Rows are points. Each copy is the shape, with its points in the same order, turned, moved and blurred by noise. Say if it was mirrored as well.
(in the rows, 128 means zero)

Shape (6 x 3)
[[ 81  87  97]
 [179  96 146]
 [112 153 118]
 [139 148 172]
 [106 101 167]
 [172 144 150]]
Copy 1 (6 x 3)
[[124  53 125]
 [116 160 163]
 [143 116  85]
 [172 158 116]
 [174 110 146]
 [130 176 123]]
Copy 1 is: mirrored
Copy 2 (6 x 3)
[[104  93  70]
 [174  89 157]
 [120 148 120]
 [123 131 179]
 [101  86 148]
 [165 133 171]]
Copy 2 is: only turned
Copy 3 (6 x 3)
[[ 93 154 183]
 [ 98  92  98]
 [156 149 150]
 [143 142  95]
 [ 96 162 107]
 [149 110 100]]
Copy 3 is: mirrored

Shape (10 x 6)
[[106  92 153 148  74 124]
 [113 164 122 141 150  96]
 [163 143 131 165 174 110]
 [102 171 132 106  94 152]
 [107  95 122 118 127 117]
 [213 118 119 138 114 146]
 [154  80  78 184 137 169]
 [ 92 122 155 143 173 156]
 [135 137 157 102 177 107]
 [145 191  88 112 128 154]]
Copy 1 (10 x 6)
[[ 74 166 112 186 123 136]
 [113 166 139  82 144 137]
 [162 157 146 111 169 107]
 [101 144 124 110  73 161]
 [ 72 129 130 134 138 113]
 [173 126 103 154 114  76]
 [125 145 185 168 118  47]
 [110 130 190 133 151 155]
 [125 107 126  96 170 146]
 [144 140 137  77  69 120]]
Copy 1 is: mirrored
Copy 2 (10 x 6)
[[155  65 133  88  85 147]
 [115 132 148 160 118 120]
 [107  92 153 165 167 119]
 [178 151 128 118 114 153]
 [114 105 119  93 113 119]
 [127  72 107 128 193 181]
 [141  48  70 129 173  98]
 [151 113 163 107 143  77]
 [ 96 135 178 114 156 122]
 [154 164 101 158 160 151]]
Copy 2 is: mirrored

Shape (15 x 9)
[[152 127 162 179 141 140 146  84 135]
 [201 151 111 120 213 158 115  81 135]
 [138 139 161 163 131  66 159 135 106]
 [131 142 157 143 140  93 132 157 140]
 [116 159 171 103 115 136 156 144 108]
 [146 117 158  42 151 149  70 101 116]
 [ 74 131  81 160 107 147 117  99  80]
 [129 105 116 150 132 174 135 204 103]
 [174  82 156 145 119 138 153 167 123]
 [210 152 137 115 157 107 124 165 132]
 [128 139 115 165 111 155 102 144 109]
 [135 112 122 180  96  70 143 125 108]
 [142 155 133 125 157 124 136  84 126]
 [151 154 109 146 134 167 154 114 149]
 [116 111 104 126 152 166 128 109 153]]
Copy 1 (15 x 9)
[[136 147  95 126 151 167 149 146 139]
 [ 34 146  76 127 108 127 141 178 150]
 [152 144  96 189 140 139 142  94  95]
 [129 157 138 173 143 117 132 113  99]
 [153 158 141 134  86 115 158 119  83]
 [ 94 166 112  78  87  43 129 117 145]
 [154  94 117 104  96 160  53 126  97]
 [166 137 157 174  98 104  87 195 111]
 [174 146 132 182 121 103 144 162 157]
 [ 86 179 120 202 100 103 144 135 143]
 [143 155 140 138 105 145  74 149 124]
 [168 119 108 183 138 154 103  87 132]
 [ 93 135  99 122 114 141 142 122 113]
 [105 127 143 135 101 166 138 162 130]
 [107 103 144 106 126 121 116 162 130]]
Copy 1 is: only turned
Copy 2 (15 x 9)
[[115  97 124 157  70 131 129 101 180]
 [148 137 193 177  78 204 115  80 152]
 [ 76 153 120 174  82  99 167 142 144]
 [ 80 149 157 165 115  94 152 134 161]
 [117 157 163 112  81  74 142 127 141]
 [156 124 200 132 131 109 145  44  83]
 [145 166  66 125 127 115  83 107 135]
 [ 53 156 162 100 125 117  65 128 136]
 [ 48 103 161 126  91 123 124 129 120]
 [ 87 141 214 188  91 139 135 142 113]
 [106 141 132 146 122 105  69 124 143]
 [ 81 133  77 177 105 110 144 148 135]
 [156 144 146 157  88 141 141 105 151]
 [136 128 156 130  89 147  98 141 170]
 [126 123 153 106 132 154 109 102 162]]
Copy 2 is: only turned
Copy 3 (15 x 9)
[[151 132 108 172 102 165 147 135 148]
 [ 80 148 120 120 108 249 134 144 121]
 [177 125 153 136 163 137 176 132 100]
 [142 154 163 127 151 132 147 153 113]
 [136 144 147  85 105 104 155 101 123]
 [112 184 105  43 125 167  72 122 125]
 [119 184  74 168 135 115 154  78  78]
 [109 152 142 135  77  93 131 158  44]
 [148 102 133 131 100 118 118 184  99]
 [101 130 154  89 129 176 156 197 109]
 [113 183  97 142 107 111 148 151  92]
 [154 127 102 166 184 114 166 148  99]
 [117 150 126 121 134 184 150 111 125]
 [ 77 132 122 153 103 146 148 124 126]
 [ 90 155 122 159 112 152  98 110 110]]
Copy 3 is: only turned

Shape (16 x 11)
[[144 149 178 102 138  92 110  97 174 121 217]
 [ 74 159 124 133 139 138 122 138 146 199 109]
 [149 160 198  87 116 161 141  93 142 117 178]
 [113 126 107 154 115 111 165 167 150 109 143]
 [172  96 110 175 166 163 117 137 132 130 113]
 [176 108 151 129 177 149 155 176 115 176 118]
 [ 87 110 140 167  94  81 192 109 100 110 117]
 [137 121 127  98 107 119 142 140 168 144 128]
 [150 121 145 104 157 147 158 149 121 135 129]
 [146  84 136 105  96 148 160 160 131 167 146]
 [117 184 191 104 137 109 125  84 156 135 162]
 [111 136 177  60 150 107  95  70 133  84 195]
 [147  75 150 128 140 126 177 108 145 167 147]
 [131  63 180 145 135 127 173 147 133 114  76]
 [144 152 113 137  77  86 115 148  97 123  96]
 [171 120 136  92 135 113 177  89 142 116 136]]
Copy 1 (16 x 11)
[[164  29 150 124 153 140 217 107 109 121 161]
 [159 153  79 157 124 157 143 120 151 144 131]
 [123  60 151  90 146 183 193 101  96 117 118]
 [130 107 158 189 112 102 118 117  92 144 131]
 [113 158 201 129 143 117 133 162 147 123 146]
 [143 192 173 128 179 148 149 135  84 108 142]
 [119  93 130 127 111  90  85 109  73 197 151]
 [125 108 123 149 158 113 159 103 125 124 105]
 [131 135 151 120 164 144 136 139  85 112 126]
 [105 144 153 126 167 118 131  76 102 106 131]
 [170  54 115 107 136 167 203 125 113 155 126]
 [146  10 115  84 138 147 188 152 107  94 146]
 [106 123 149 117 189 124 147 104 102 144 173]
 [ 73 163 141 103 139  92 139 135  57 160 131]
 [183 121 152 115 109  83 110 109 125 142  79]
 [123  66 161 111 196 120 131 133  98 145 115]]
Copy 1 is: mirrored
Copy 2 (16 x 11)
[[101 165 119 192 144 173 175 157  87 149 188]
 [107 158  84 123 110  82  94  79  88 128 140]
 [123 109 114 187 164 180 109 146  84 179 158]
 [124 158 144  88  99 130 128 154  95 128 105]
 [116 111 120 104 175 125 123 134 132  62 103]
 [127 131 124 133 189  68  89 162 137 102 131]
 [101 135 149  78  96 131 148 125 145 198  99]
 [156 148 134 121 122 131 117 125 104 132 165]
 [144 132 125 144 153 115  97 158 131 129 124]
 [160 101 159 121 132  82 116 143  96 130 150]
 [ 93 163  90 179 149 169 126 119 100 183 172]
 [118 140 116 231 114 200 162 133 125 153 159]
 [131 103 115 113 149  95 150 158 137 144 160]
 [108 106 153  80 126 120  93 154 185 135 145]
 [134 173 187 105 144 138 115  76 112 144 101]
 [168 130 113 128 161 161 149 149 141 160 140]]
Copy 2 is: mirrored
Copy 3 (16 x 11)
[[173 126  68 181 166  81 110 158 117  66  98]
 [131 195 154  75 139 131 138 105  93 114 128]
 [192 119  69 131 133 140 157 129 130  43 111]
 [133 158 104 136  80 110 112 143 130 133 174]
 [ 77 131 112 135  90 190 130 153 118 136 115]
 [102 159 118 147  93 156 212 141  92 142 112]
 [144 103 105  67 110  77 135 156 131 135 205]
 [154 173  94 128 102 117 135 138 144 123 113]
 [149 142 105 140 106 155 182 141 120 133 133]
 [158 146 106 117  50 115 157 136 126 128  98]
 [168 142  90 133 186  99 138 133 130  52 128]
 [221  85 100 164 191 127 112 153 133  85 106]
 [138 130  90 100  98 105 171 189 117 129 110]
 [127 125 135 111  76 138 188 194 168 133 160]
 [115 121 118 120 116 112 121  76 170 145 159]
 [165 123  49 119 122 123 153 167 151 133 127]]
Copy 3 is: mirrored

Shape (17 x 12)
[[168 141 124 165  79 127  98 125  73 120 127 129]
 [ 86  92 138 141 148 131 169  96  85 185 103 122]
 [ 89 123 109  80  83  99 169 136 145 165  99 132]
 [156  79  95 124 144  94 123 160 105 115 149 113]
 [ 88  95 175  95 150  89 120 139 143 137  60  88]
 [143  86  88 150 106 115  98 117 137 109 119 155]
 [ 94 163 133 170 105 126 167 117 156 103 137  86]
 [124  74 181 110  88 108  91 152 130  92  58 155]
 [ 90  95 133 129 140 120  90 155 144 154 153  84]
 [105 158 160 142 118  93 102  91  52 107  71 158]
 [162 159 162 146 139 142 100 125  68 106 136 153]
 [171  93 181 107 127 105 114  94 100  96 144  83]
 [107  80 149 137 116 116 157 122 108  92 133  90]
 [ 87 151  87  84 128  77 101 102 138 147 140 152]
 [110 101 131  80 108 162 119 134 108 142  55 171]
 [139 107 172 124 156 121 160 128  83 157 145 159]
 [147  72 155 103 148  74 152 114 148 117 126  84]]
Copy 1 (17 x 12)
[[116 161 175  99 154 162 134 159 146  92 151 141]
 [118 148  97 172  88  91 110 158  85 101 123 128]
 [ 49  98 111 131 131 122 124 135  90 166 107 150]
 [124  91 194 116 121 138 127 132  93  91 107 186]
 [120 112  95 153 144 110 140 142 112 124  19 170]
 [106  92 167 128 182 140 136 104 109  77 135 148]
 [133 155  86  84 149 157  68  99 104 134 127 163]
 [130  77 131 159 210 158 152 162 146 118  64 138]
 [127 122 143 128 151  75  91 119 129 109  90 197]
 [100 180 131 178 150 204 126 153 140  85  89 117]
 [155 169 184 149 122 173 129 135 162 111 129 139]
 [170 173 183 114 166 136 146 145  84 121  68 147]
 [156 126 133 125 160 138 106 157  68 116  98 173]
 [ 39 140 161 165 144 130 108  73 111 125 100 155]
 [101  95 108 190 153 135 188 146 141 134 125 153]
 [151 126 165 165  89 123 112 146 118 130 115 116]
 [144 112 151 108 136 113 132 120  54 120  47 146]]
Copy 1 is: mirrored
Copy 2 (17 x 12)
[[116 137 121 132 151 204 111 180 132 123 118  90]
 [113 110 127 148  77 159 114  69 129  72  98 125]
 [155 142  92 200  99 113 144 112  76 111 118 112]
 [158 111 107 120 179 130 151 152 142  72 114 125]
 [191 104  74 157  81 129  99 100 138 103 169 157]
 [100 127 104 138 144 152 175 165 138 102 149 130]
 [152 181 157 117  83 136 105 163  87 103 129 145]
 [139 139  53 194 142 177 116 136 161 123 191 166]
 [145  89  95  99 138 127 112 129  85  96 133 170]
 [145 112 156 174 103 219 113 118 156 143 165  96]
 [125 131 152 122 167 185  93 140 168 152 127 109]
 [162  98 120 144 128 157  90 189 185 110 100 167]
 [155 136 131 155 120 158 108 152 136  60 119 170]
 [147  78 141 161 117 114 174 134  83 157 142 110]
 [ 92 126  81 205 134 131 110  94 138 118 164 106]
 [136 127 134 143 148 154 117  81 163 126  76 142]
 [188 112  93 142 107 115 133 154 166  89 101 175]]
Copy 2 is: mirrored
